Each row is a point. To make a cloud, some directions were put in groups of two or more. Within a group, all points are equally far from the middle, so they leave a hole (a ring in 2 directions, a hollow ball in 3). The other directions are filled evenly. Then the cloud was stretched, turned, moved and blurred a little. Count the holes, and give their numbers of directions, smallest first.

Cloud (13 x 2):
[[-47 -25]
 [ 19  -3]
 [-33  25]
 [ -4  53]
 [  8 -43]
 [ -7  54]
 [-17 -34]
 [ 14 -60]
 [ 33  14]
 [ 35 -48]
 [ 30  20]
 [ 27 -39]
 [  5  36]]
Holes: 0

Cloud (21 x 3):
[[-17  13  42]
 [ 19 -15   6]
 [ 54   0 -19]
 [-19 -12  15]
 [-17   0 -36]
 [-12 -57 -29]
 [ -7 -57 -43]
 [ 33  42  49]
 [ 46  20 -11]
 [ 51  -1 -33]
 [-42  23 -30]
 [ 11 -39 -22]
 [ 21 -35 -10]
 [-37  -2  34]
 [  6  26  55]
 [-17  29  10]
 [ 46   0  12]
 [-23  30 -11]
 [-17 -54 -41]
 [-14 -60  23]
 [  6 -13  26]]
Holes: 0

Cloud (32 x 4):
[[ 36  10  40  26]
 [-26  16 -46  37]
 [-17  -7 -60  14]
 [-15   2   1 -53]
 [-27  44   6  41]
 [ 14  12 -34  47]
 [ 44   9  40  -6]
 [ 15 -57  10  -6]
 [-20  54 -16  39]
 [-12  57   4  -2]
 [ 36  -5  41 -38]
 [ -5   7 -49 -49]
 [ 30 -15 -45 -48]
 [ 42 -40  -5 -51]
 [ 15  46 -31 -18]
 [-26  27 -37  44]
 [ 22  13 -43 -44]
 [-27  41  11  41]
 [ 12 -19 -58 -41]
 [-17  30 -41  46]
 [-25 -12 -14 -46]
 [ 24   5  46 -33]
 [ 22 -28 -21  32]
 [ -6  10 -45 -50]
 [ -9  41  38  21]
 [ 44  27  -4  12]
 [ 25  -9  28  43]
 [ 20  46 -30 -11]
 [ 11  33 -33  45]
 [-10   2 -50 -47]
 [ -6  16  18 -47]
 [ 52  12  12 -11]]
Holes: 2 (2, 2)

Cloud (46 x 6):
[[ 23  12 -35  22  34  17]
 [-18 -33 -31 -53 -28  -1]
 [  2   0  44 -16  13  12]
 [ 21 -15 -36  12  -9  -5]
 [ 25   9   2 -20  25 -56]
 [-35  20  -2  -5 -27 -44]
 [ 29  18   5  -1 -28  -7]
 [-21  24 -48 -43 -22 -43]
 [-21  17  -7  45   2  50]
 [-38  10 -18 -55 -34  -4]
 [-23 -16 -40 -57 -23 -20]
 [-18  17   2 -32  12  24]
 [-34  32 -17 -31  10  -5]
 [-40   6   4 -24 -39  21]
 [-41 -10 -36  -7 -10  50]
 [ -5  -5 -45  12 -21 -14]
 [ 15   7 -48 -18  -3 -45]
 [ 20   0  -5  20  16  52]
 [ 26  13  19 -31  12 -49]
 [ 19  28  18 -11  10  19]
 [ 12 -35   1 -58 -12 -15]
 [-48 -32 -24  -1  -3  30]
 [ 23 -28  33  -9   6  21]
 [ -9 -36 -37 -45 -19 -10]
 [-45   1 -36 -14  -6 -25]
 [ 28   4 -20 -34 -20   9]
 [-10  18  19 -28  24 -15]
 [-51 -26 -17 -40   0  23]
 [-47   5 -12 -50 -16   9]
 [-39  25 -40 -44 -23  20]
 [ 28 -18   5  28  14 -27]
 [ 27 -26   7  12 -12   9]
 [ 12 -17 -13 -20  33  13]
 [ 24  17 -37 -11  31   8]
 [-27  24  21  31  11  -7]
 [  9   1  15  13  39 -36]
 [  1  -4  -5  14  16  60]
 [ 11   8 -15 -55 -14 -50]
 [-25  20  -9 -47 -38 -32]
 [  7  31   6 -27  19   3]
 [ 16 -28  -8  -6  37 -12]
 [-12  23 -19  14 -29 -40]
 [ 26 -17  24  23  -6 -22]
 [  0 -12 -16 -15  31  27]
 [ 39   8 -22  39  13   3]
 [ -2  -6  52  12  11  22]]
Holes: 2 (2, 3)
